Each wall is flat, endless, passes through zero and stands at right angles to its row. A trip goes straight from one point to another. Which walls does it cross, in order?
(in the rows, 128 means zero)

Walls:
(1): [166  87]
(2): [126 148]
(3): [104 204]
(4): [152 135]
(5): [157 146]
(6): [161 159]
(7): [102 176]
(8): [180 154]
(9): [114 155]
(10): [166 147]
(11): [103 127]
Trips:
[ 91 105] to [77 87] -> none
[ 86 170] to [ 83 109] -> 2, 3

Walls:
(1): [131 206  99 152 113 115  76 153]
(2): [143  58 125 107  95 170 170 178]
(3): [119 112 148 142 200 114 143  68]
(4): [119  80 170 175  98  73  87 141]
(5): [129 163 102 154 113 127 160  81]
(6): [103 139 144 128 135 165  89 158]
(7): [183 128 127  85 136 161  67 116]
(8): [ 74 127  65 188 149 133 122 153]
Trips:
[129 126 173 108 192  81 104 125] to [ 82 197 147 150 158 112 188 203] -> 7, 1, 8, 4, 3, 5
[111 136 189 106 108 200 140 171] to [110 142 134 164  73 150  70 122] -> 1, 4, 8, 2, 5
[136  80 136 123 119  85 137 114] to [145 106 137 108 108 139 168 119] -> 5, 4, 3
[141  89 127 115 171 111 147  74] to [168 151  71 129 162  92 140  87] -> 8, 1
[ 83  68  89 189  98 100 112 123] to [103 127 128 120 141 131 133 151] -> 5, 6, 4
[ 92 100 112 131  85 142 182 118] to [152 104  95  86 104  37 125 110] -> 4, 8, 2, 7

Walls:
(1): [154  64 176  87 145 115  74 124 128 100 103 165 117  64]
(2): [136 134 234 160 163  96 118  88 134 124 118 186 147 137]
(3): [ 90 120 121 147  89 146 124  86 116 153 143 143 174 107]
(4): [145 108 181 136  96 180 142 115 200 156 189 105 102 160]
(5): [137 117  95 139 130 101  53  65 126 153 131 170 154 130]
(6): [165  96  83 132 124 186 103 128 106  88 202  97 123  92]
(7): [ 71  34  88 142 107 129 119 152 214 104 105 167 160 101]
(8): [ 67  82 164  71 170 149 127  81 155 106 156 145  36 155]
(9): [ 79 150 106 155 199 133 103 133  91 142 125 125  60 132]
(10): [109 150 186 142 168 138 109 219  79 131 112 105 109 125]
Trips:
[196 110 115 113  87 146 165  84 112 191  93 135 133 158] to [183 130 130  97 141 115 194 101  51 115 141 192 149  87] -> 2, 4, 1, 6
[141 138 148 112 157 116 137  84 108 125  97 139  90 112] to [111 192  86 198  86 170 158 114 189 102  72  66 112 114] -> 5, 1, 2, 8, 4, 3, 7

Walls:
(1): [125 107 195 131  52 133 163 129 155 117 186 115 123 143 148 184 142 147
  75  99 111 109  41  65  89 120 102 144 161 142 138 151]
(2): [180 144 106  68 107 193 105 174 134  89  70 122 134 111  64  83 122 167
 123 173 150 146 123 108 106 125 142 107 105  87  77 122]
(3): [128 134 119 136 132 126  94 186 181 174 109 165 152 143 128 156 125 128
  69  91 175 168  92 214 132 118 164  88 133 156 207 193]
(4): [137 163 101 166 148 205 106 142 168 168 203 130 133 146 123 113 121 111
 106 131 101 103 162  95 104  64  94  46  73 135 191 104]
(5): [161 116 161 148 135 161  88  57 140 102  99 160 141 129 113 156  72 125
  61 115 150 139  69 151  85  92 167 106  90 114 152 154]
(6): [137 154 114  80  99 182 100 141  76 169 120 112  50  88 126 158 143  86
 139 109 193 118 118 147  72  53 162  95 180 115 129 156]
(7): [113 107 156 134  99  91  76 181 180  98 140 117 111 119 192  32  79 176
 145  90 128 145 173 120 132 116  79 125 131 142 112 136]
(8): [ 98 157 179 105 100 113 169 118 144 137 122  99  62  65 154  67 132 100
 132  92 135 126  33  60 158  56  75 156  82 162 123  97]
(9): [142 134 184  91 147 112 149 158 134  78  93 106 123 125  60 119 175 101
 144 140 108  72 153  81  82 155 163  85 185 176 166 131]
(10): [191  97 103  90 187 126 207 157 152 105 150  94 149  81  92 196  88 152
 106 139 163  92 103 144 155 132 138  53 177 135 127 182]
(11): [160  69  81 139  82 159  74 147 246 110 126  82 124 118 121 116 159 143
  86 156  48 103 131 104 149 156 135 166 174 123  65 128]
(12): [140 135 124 145  69 131 161 142 129  78 120 159 143 106 118  87 112 101
 111 134 125 153 134  86 157 158 156 169  90 112 149 154]
Trips:
[101 148  75 163 182 130 147 160 105 111  72 120  90 110 121 198 214 148
 118 128 129 137  91 126 136 151 130  98 115 147 114 145] to [149  96  56 167 154 144 118 128  98  74 102 101 104 160  62 137 169 100
 141 164 165 126 110 151 165 154 164  60 190 133  93  85] -> 11, 3
[135 128 171 141 129 172 138 180  63 166  70 159  94 175  86 163 145 109
  91  79 169 227 201  78 109 117 108  89 149 176 116 101] to [ 81 127 163 122 182 107 163 105 113 163 182  98 173 176  43 123 114 146
 150 134 105  98 165 145  71 169 127  78  82  96  95 109] -> 3, 6, 10, 2
